Rows are points. The window is the flat piece filled in between its corners: a triangle in 3 columns, a solid with four corners in 4, and so on. A path goes straight from each point to the next, and from the last back to the first. After which points does the path pass through the window?
In the rows, zero is written as 128.

Window, 3 rows:
[[ 89 167 144]
 [199  90 140]
 [113 115 133]]
Path:
(1): [180  93 161]
(2): [166 113 123]
(3): [105 173 120]
(4): [ 94 115 169]
(5): [ 69 130 172]
(6): [ 79 149  91]
(7): [118 123 118]
(8): [110 115 154]
Through the window after points: 1, 3, 7

Window, 4 rows:
[[126 133  95  89]
 [158  85 181 142]
 [172 125 127 141]
 [114 174  87 120]]
Path:
(1): [137 199  89  65]
(2): [165 173 130  94]
(3): [122 139  76 121]
(4): [121 104 103 107]
(5): [145 163 111  88]
(6): [135 142 108  89]
(7): [115 104  75 119]
(8): [106 150  60 112]
Through the window after points: 4, 6

Window:
[[152 156 144 102 203  96]
 [ 95 157 106  96 136  74]
 [190  81 108 156 132 151]
 [146  73 142 145 158 142]
 [ 68 158  73 166 114 127]
 [166  86 135 155  99 198]]
Path:
(1): [112 171 118 150 136  82]
(2): [130 101  66  90 110 164]
(3): [176  84  95  89 188 169]
(4): [120 109 176 190 114 115]
(5): [115 152 113 179 119 109]
(6): [ 62 148  62 120 141 140]
(7): [145 105  90 139 140 157]
(8): [146 127 125 172 122 105]
(9): [151 118 138 134 143 101]
(10): [142  95 110  73 158 134]
(11): [127  97 107 136 156 141]
(12): [137 143 156 167 111 121]
Through the window after points: 3, 5, 7, 11

Window:
[[ 84  80 130 104 108 100 143  89]
 [165 164  99  48 130 112 105 140]
 [127 173 129 132  82 150 122 109]
 [137 101 103 115  80 137  60 137]
 [123 153 142 119 166 105  80 142]
 [147 150 110 124  91 102 126  96]
 [122  47  56 130 124 115 139 185]
 [157  93 186  98 175 119  53 151]]
Path:
(1): [138 107 111 116 131 128  66 112]
(2): [143 110 167  98  75 127  90 192]
(3): [ 98 117 173 102  95  78 101 150]
(4): [146 104  64 126 135 152  96 118]
(5): [142 154 125  93 122 133 102  93]
(6): [103 168 181 135  91 101 103 155]
(7): [119 138 169 100 120  85 109 181]
(8): [132 147 108 129 175 129  69 104]
Through the window after points: 1, 3, 7

Window, 9 rows:
[[143 158 118 161  98 110 176 177 127]
 [165 225 121  97 150  99 122 143  95]
 [142 165 183 111  91 153  88 152 160]
 [132 151  98 125  71  61 162 146 158]
 [ 53 150 148 182 103  90 103  80  28]
 [135 117  85 135 115 127  87  99  67]
 [102 110  84 115 120 116 160 112 129]
 [142  78 159  82 118 127  84 178 146]
 [107  92  92 118 107 114 103 187 206]]
Path:
(1): [157 150 122 171 129  85 111  84 118]
(2): [144 125 131 116 137 113 100  96 148]
(3): [106 139  99  99  87 107 127 195 104]
(4): [101 142 101  79  75 110 109 145 109]
(5): [143 109 149 168 157 110 114 111 150]
(6): [151 120 143 148 168  96 127 119 173]
(7): [ 89 161 115 109  57 117 147 165 113]
(8): [ 72 166  86  89  91 129 108 143  96]
(9): [168  89 143 152 141 100 113 126 172]
(10): [136 140 113 138 142 113 131 102 144]
(11): [107 162 117 114  61 114 127 189 107]
(12): [ 83 144 100 106  77 127 148 157 112]
Through the window after points: none

Window, 11 rows:
[[117  76 106  96 172 131 148 152 146 162 114]
 [ 89 127 156 143  97 120 115  80 168 134 134]
 [167 119 138 155 105 109  92  84 131  93 114]
 [137 138 140 103 162 137 122 150 145 112 159]
 [ 90  82 103  96 104  89 138 154 115  48 119]
 [136 198 117 115  88 182 155  87  70  77  74]
 [156  88 162 168 117 151 112  77  93  92 147]
 [120 102 160  86 166  98 158 144 128 120 101]
 [101 249 130 200 140 157 161 147 153  90 115]
 [105 205 135 145 164 119 104 143  80 109 114]
 [146 110 155 123 123 125 128 166 114 145 130]]
Path:
(1): [133 157 119 137 121 111 154 146 113 123 135]
(2): [151 130 118 123 151 125 157 141 108 145 149]
(3): [ 92 106 177 124 110 129  81 160 138 102  77]
(4): [128 124 138 116 127 136 113 134 117 100 101]
(5): [119 140 119 116 134  96 156 106  83 114 153]
(6): [121 120 135 126 147  98 145 105  93 124 187]
(7): [136 115 147 124 122 134 121 145 140  96  80]
(8): [113 128 151 129 139 135 110 143 119  97 114]
Through the window after points: 2, 6, 8

Window, 12 rows:
[[111 115 162 131 177  87 114 177 183 137 139 135]
 [171 134 158 145 183 116 151 119 159 128 126 156]
 [146 135  65  41  96  76 135 113 204 156 124 110]
 [188 106 154 130 124 194 132  92  96  51 124  91]
 [163 149 139 105 138 123 113 103 132  89  43 159]
 [134 197  99 144  70 126  89 144 107 109 146 130]
 [160 143  95 165 105 149 149 163 202  35 139 135]
 [135 117 183 110 116  77 105  93 116 146 124 188]
 [ 68  88  91 209 137 102 124 122  48 129 125 167]
 [190 156 201  99 121 120 164 162 149 102 103 139]
 [166  94  70 134 156 187 137 180 157  77 148 152]
 [ 56 116  73 114 111 152 145  88 135 159 127 184]]
Path:
(1): [130 140 118 112 144  96 136 121 103  92 132 163]
(2): [105  72 148 228 105 153 121 145 111 163  97 132]
(3): [146 103 132 121  84 145 122 140 177 154  91 142]
(4): [149 143 132 107 136 125 135 116 149  95 139 150]
(5): [153 145 145  94 125 112 156 140 141  99 122 143]
(6): [190 117 142 143 111 141  98 148 196 152  97 129]
(7): [123  75 152 160 137 136 118 137 198 178  71 133]
(8): [144 156 117  81 134 103 136 103  94  96 160 157]
(9): [147 145 135 100 169 112 144 114 136 109 138 131]
(10): [143 100 131 127 116 130 116 135 142 142 110 152]
(11): [169  88 133 172 126 148 146 143 150 178 136 130]
(12): [103 140  94  97 142 129 125 130 119  36 146 168]
Through the window after points: 1, 5

Window (14 x 14):
[[ 71 114 129 174  67 118  84 146  93 135 114 124 150 156]
 [129 129 211  96 106 125  90 221 113  98 197 155 210 102]
 [123 142 136  99 134 150  93 141 122  95  96 121 153 164]
 [112 124 123 124 124 105 178 125 127 110 158 155 202 183]
 [165  74 153 183 138 132 106  91  98 103 112 113 146  82]
 [158 126 178 134 128 127 128 135  45 119  85 172 142 121]
 [147 127  55  68 160 141 152 121  84 141 116 144 162 141]
 [116 121 141 173 129 117 122 183 110 102 157 153 109 153]
 [159 145 152 139 121 140 170 149  76  83 147  59 109 138]
 [138 112 132 173 104 162 185 151 135 119  89 152 149 114]
 [129 249  63 150  92 111  97 173 115 120  99 143 125 174]
 [ 55 136  34 106 183 146 168  63 124  92 100 142 170  95]
 [ 99 140 184 149 157  76  96 188 129 182 117 167 156  92]
 [ 96 134  86  99 107 131 142  74 140 100 133 130 117 120]]
Path:
(1): [ 85 178 167 175 133 176 122  42 108 141 106 134 148 146]
(2): [125 167 144 136 142 213 137 105 111  99 177 125 127 178]
(3): [107 122 101 134 101  84 127 166 122 120 104 135 165 108]
(4): [134 126 112 137 129  56 151 160  98  91  63 162 155 112]
(5): [131 167 112 138 116 169 122 139 113 135 142 121 137 149]
(6): [129 130 162 169 174 187 104 129  58 116 161 186 150 183]
(7): [114 133 135 122  98 111 126 158 112 108 123 115 157 113]
(8): [122 112 105 122 107  88 142 142 104  89  83 100 143 116]
(9): [126 179 126 144 123 162 122 132 112 138 148 159 162 153]
(10): [124 143 149 136 136 148  92 147 115 155 136 156 151 126]
(11): [113 140 116 119 111 100 142 157  97  63 105 122 151 119]
(12): [124 128 116 130 101 112 139 158 113  92 118 133 158 152]
(13): [ 97 178 141 165 142 171  99 116  78 161 138 107 116  97]
(14): [107 144 136 151 145 168 100 107 106 137 137 113 167 106]
(15): [152 114 133 111  93  96 134 196 106  84 101 154 124 137]
(16): [144  98 104 102 141 104 138 171  87  93 112 154 157 100]
Through the window after points: 4, 6, 12, 16

Window (14 x 14):
[[130 101 178  26 110 176  98 129  65 121 142 181 115 151]
 [116 124 218 112 102 118 174 143 118  96 140 139 112 107]
 [175 195 163 159  94 171  89 149 164 157  81 114 249  87]
 [111  95 162 147 141 127 144  84 186 135 155 114 119 153]
 [153 130  87 157 145 114 120  66 131 100 184  57 105 108]
 [ 91 114 148  56 100 143 124 144 119 122 184  92 121 152]
 [ 56 105 138 151 120 152 150 164 158 112  88 188  95 117]
 [118 203 119 101  38 139 155 116 128 150 207 168  28 161]
 [104 155 138 134  49 144  79 129 175 128  96 107  86 130]
 [ 84 139 140 119  80  98 148 139 128 159  93 152  96 135]
 [ 89 146 154 134  99 133  75 177  98 177 162 149  61 129]
 [ 58 182 154 129 132 103  96 128 122 117 147 135 101 136]
 [154 155 153 140 182 100 134 150 151 105 141  88 124 141]
 [169  93 174 149 158  79 122 150 113  72 183 130 178 150]]
Path:
(1): [108 133 151 149 104 121 163 134 115 128 115 127 125 182]
(2): [135 135 126 195 121 138 143 158 112  85 142 103 124 196]
(3): [130 136 159 104 109 107 127 126 133 122 179 150 112 127]
(4): [144 138 162 114 119 150 102 147 158 148 145 157 135  98]
(5): [122 142 161  99  99 149 109 127  86 119 121 126 150 155]
(6): [135 125 168 158 130 135 121 112 106 110 158  91 118 150]
(7): [131 133  96  72 114 103 114 136 162 111 157 143 132  99]
(8): [112 136 147  99  98 112  89 153 170 157 134 128  86 103]
(9): [ 98 141 153 100  90 160 129 119 101 131 128 143  99 149]
(10): [127 145 161 151 104 113 123 133 113 125 139 112 125 155]
(11): [125 133 161  79 132 139 105 146 150 124 166 136 111  91]
(12): [113 125 146  76 115 108 126 148 147 126 169 156  93  87]
(13): [ 98 141 158 136  98 153 103 143 100 143 151  98 114 171]
(14): [ 96 139 158 144 109 155 119 139 118 107 157 124  81 167]
(15): [160 157 121  87  98  95 105 101 182 143 141 129 137  71]
(16): [106 143 142 104 102 108 114 135 148 141 143 150  88  99]
Through the window after points: 2, 4, 6, 12, 16

Window (14 x 14):
[[122  74  77 138 156 159 140 122 146 201 107  58 124 132]
 [121  96 113 110 114 169 112 142 164 183 167 100 151 141]
 [115  75 183  90 120 118 103 129 120 140  93 172  86 118]
 [ 58 116 139 117 100 112 151 120  89 152 105 124 104  35]
 [115 123  98 133 165 137 140  90 155 149 156 102 105 118]
 [ 80 102 109 185 147 172 144 110 111 200 132 118 139 174]
 [130  98 187  75 111 155 198  97 110 149  99 157  72 112]
 [173 117 183 109  83  79 147 129 131 139 105 143 132 122]
 [113 152 131  59 106 115 171 120 131 122  77 189  94 144]
 [202 132 113 126 126 154  95 115 125 208 132 140 154 145]
 [128 108  70 183 114 195 109 113 137 140 127 109 149 140]
 [172 154 160 116 109 129 128 182 117 139 115 153  94 128]
 [183 139 164 112 147 149 119 156 115 134 105 157 184 139]
 [168 101 125  75 110  93 156 146  87 124 140 156 112 112]]
Path:
(1): [130 103 135 122 106 161 119 118 120 150 123 110 112 153]
(2): [114 135 158  90 113  90 119  89 102 174 117  93 147 140]
(3): [182  84 102 180 131 209 146 185 140 156 132 173  92  94]
(4): [142 104 140 144 163 139 166 156 179 180 102 207 158 163]
(5): [146 125 143  70  75 113 107 107  72 142 136  57  85  84]
(6): [172 123 127 101 145 144 110  86 106 149 134 103 136 137]
(7): [106  98  99 166 101 145 160 185 165 222 103 170 120 131]
(8): [129  56 161 132 113 134 174 165 106 221 120 204 153 104]
(9): [149 135 134 105 116 148 120 110 127 135 113 114 107 137]
(10): [137 113 139 105 113 152 112 113 113 148 122 108 105 119]
(11): [ 84 106  77 176 122 125 181 158 159 183 124 164 184 108]
(12): [116 120  57 162 168 121 173 141 133 179 151 166 177  80]
Through the window after points: 6, 10, 12

Window:
[[ 69 121 127 104 139 125  91 137 115  59 155 107 125 126]
 [135 217 166 125 158 144 122 160 140 133 124 140  75  73]
 [169 127 130 204  86 138 136 132 170 128 111 100  92 126]
 [115 206  37 169 104 205 143  99  95  77 129  88 170 107]
 [163 157  95 126 139  57 116 127 153  62 171 125 166   7]
 [119 187  64 147 135 172  84 114 125 180 126 170 167  79]
 [ 71 135  81 116 123 165 124 171  87 169  85 196 150 155]
 [145 119 144 103  96 168 139 148 152 135 151 139 127 169]
 [113 106 116 114 141 123 161  73  86 127 154 153 127 108]
 [180 115 123  93 167 123 125 143 160 160 140 107 147 167]
 [105 148 158 109 138 145 118  78  76 122 103 128 171 114]
 [104 118 193 176 144 117 162 134 140 155 158 128 149 139]
 [114 154 115 123  81 135 154 114 165 120 117 122  90 199]
 [165 145 130 144 149 179 149  99 179 115 109 134 132 153]]
Path:
(1): [130 169 145 141 129 148 131  88  93 135 124 132 156 157]
(2): [154 176 106 146 113 160 115 148 119 102 145 151 128 189]
(3): [ 94 142  99 124 123 150 137 117 126 120 118 117 139 118]
(4): [113 110 158 116  90 162 163 126 189 141 116 132 123 116]
(5): [121 176  81 139 129 127 120 126  94 120 124 141 113 181]
(6): [156 148 136 148 123 148 116 125 130 118 129 134 110 174]
(7): [120 142 117 131 131 130 162 126 156 151 125 133 149  93]
(8): [112 133 104 119 144 161 137 121 142 125 123 103 131  95]
(9): [129 184 143 186 110  94 133  99  78 114 143 183 164 156]
(10): [125 150 129 129 130 142 110 113 102 134 138 153 137 140]
(11): [ 98 144 111 116 135 154 131 125 114 136 101 137 158 107]
(12): [ 81 135 119 120 140 163 153 111 127 116  92 110 137  91]
(13): [149 158 122 155 107 127 114 137 130 115 171 155 135 154]
(14): [135 137  94 132 132 125 124 132 115 116 139 172 147 153]
(15): [ 88 130 127 122 118 187 141 109 133 157  99  96 150 110]
(16): [ 75 102  96 102 141 148 111 157 154 112 119 129 149  10]
Through the window after points: 2, 4, 10, 16

Window, 14 rows:
[[ 52 139  93  83 120 121 114 121 143 172 127 146 144 148]
 [ 82 134  74 102 146 134 182 133 149  96 106 130  49 123]
 [126  80 139 135 129 126 135 149 154 118 141 124 124 161]
 [144 137  73 137  77 184 139 158  54 106 144 139 134 146]
 [101 128 165  98 207 185 142  88 153 139 168 107 122 135]
 [ 62  64 166  91 110 173 143 152 164 156 103 199 126  93]
 [ 84  25 178 148  68 112 158 151  76  35 127 115 129 133]
 [ 88 170 172 160 125 138 125 132 149  76 103 140 149 152]
 [114 168 158 124 136 152 181 101 131 156  62 104 168 134]
 [177 104 170  83 118 145  71 138 142 154  99 101 149  91]
 [148 154 160  94  95 132 139 103 163  84 115  71 140 173]
 [118 147 132  69 160 148 103 142 127 155 119 187 111 163]
 [ 98  92  92 134 103 126 160 121 115  55 111 182 132 133]
 [109 153 106  93  84  66 188 140 135 104 147 105 137 124]]
Path:
(1): [115 109 161 120  98 135 153 100 116 141 121 129 108 153]
(2): [ 93 110 141 142 110 104 147  76 119 125 149  88  42 142]
(3): [136 136 140  95 138 186 141 188 147  79  76 178 223 121]
(4): [120 109 136  85 140 153 124 142 154 104  97 104 150 165]
(5): [105 178 171 159  66 112 173  86 136  98 150 139 100 113]
(6): [ 72 158 125 148 104 106 125 112 157 157 130 135  95 145]
(7): [140 120 145  65 135 153 165 148 122  85 106 101 169 128]
(8): [ 91 103 133  75 126 140 140 169 178  66 103 158 161 113]
(9): [130 157 141 187 109 138 139  68  72 153 120 116 100 165]
(10): [145 129 140 135 114 148 148 117 123 135 182 137  67 123]
(11): [ 94  98 126 109 117 128 133 155 145  81  70 113 191 173]
(12): [127 157 110 115 133 161 143 156 131 103  92 109 179 122]
Through the window after points: 4, 8, 10, 12

Window, 14 rows:
[[146  64 107 148  83 152 157  99 170  69 143  80 108 103]
 [123 133 110 146 179 118 105 159 146 110 180 158 118 144]
 [124 190 102  81 137 111  58 124 144 160 165 142 166 139]
 [142 142 149 132 100 153  75 156 193 182  97 220  91 102]
 [133 152 120 127 120 115 162 166 116 120 152  78 118 163]
 [157 127 179 149 126 133  69 114 136 174 144 167 142 142]
 [ 95 167 152 111 104 130  92 129 124 150 204 167 100 129]
 [171 167 108 153 122  81 142 126 123 108 172 126 113  96]
 [108  76 108 150 119 147 197  95 110 104 102 122 116  80]
 [153 173 147  96 140 152 103  80 167 166 145 194  94 165]
 [119 219 182 117 154 134  84 133 168 125 160 149 150 127]
 [147  65 133 111 107 148 211 112 177 140 170 124 152  96]
 [165 127 112 115 114 158 152 156  90  68 167 136 139 118]
 [133  92  64 207  75 172 226 117 127  82 154 106 145 114]]
Path:
(1): [137 105  78 145 149 208 138  85 133 157 181  79 128 114]
(2): [128 140 180 126  80  86 137 162 156  91 114 207 134 132]
(3): [144 127 145 101  85 111 137 105 141  58 139 137 119 189]
(4): [150 143 110 155 134 151 130 140 141 156 175 131 128  86]
(5): [115 163 146 141 123 232 143 131 129 140 156 105  64 124]
(6): [140 117 113 130 113 106 153 122 155 107 154 141 144 109]
(7): [146  93 141 140 108 126 153 116 130 112 120 159 138 134]
(8): [103 150  98 134 140 168 153 101 137 143 158 104  94  78]
Through the window after points: 7
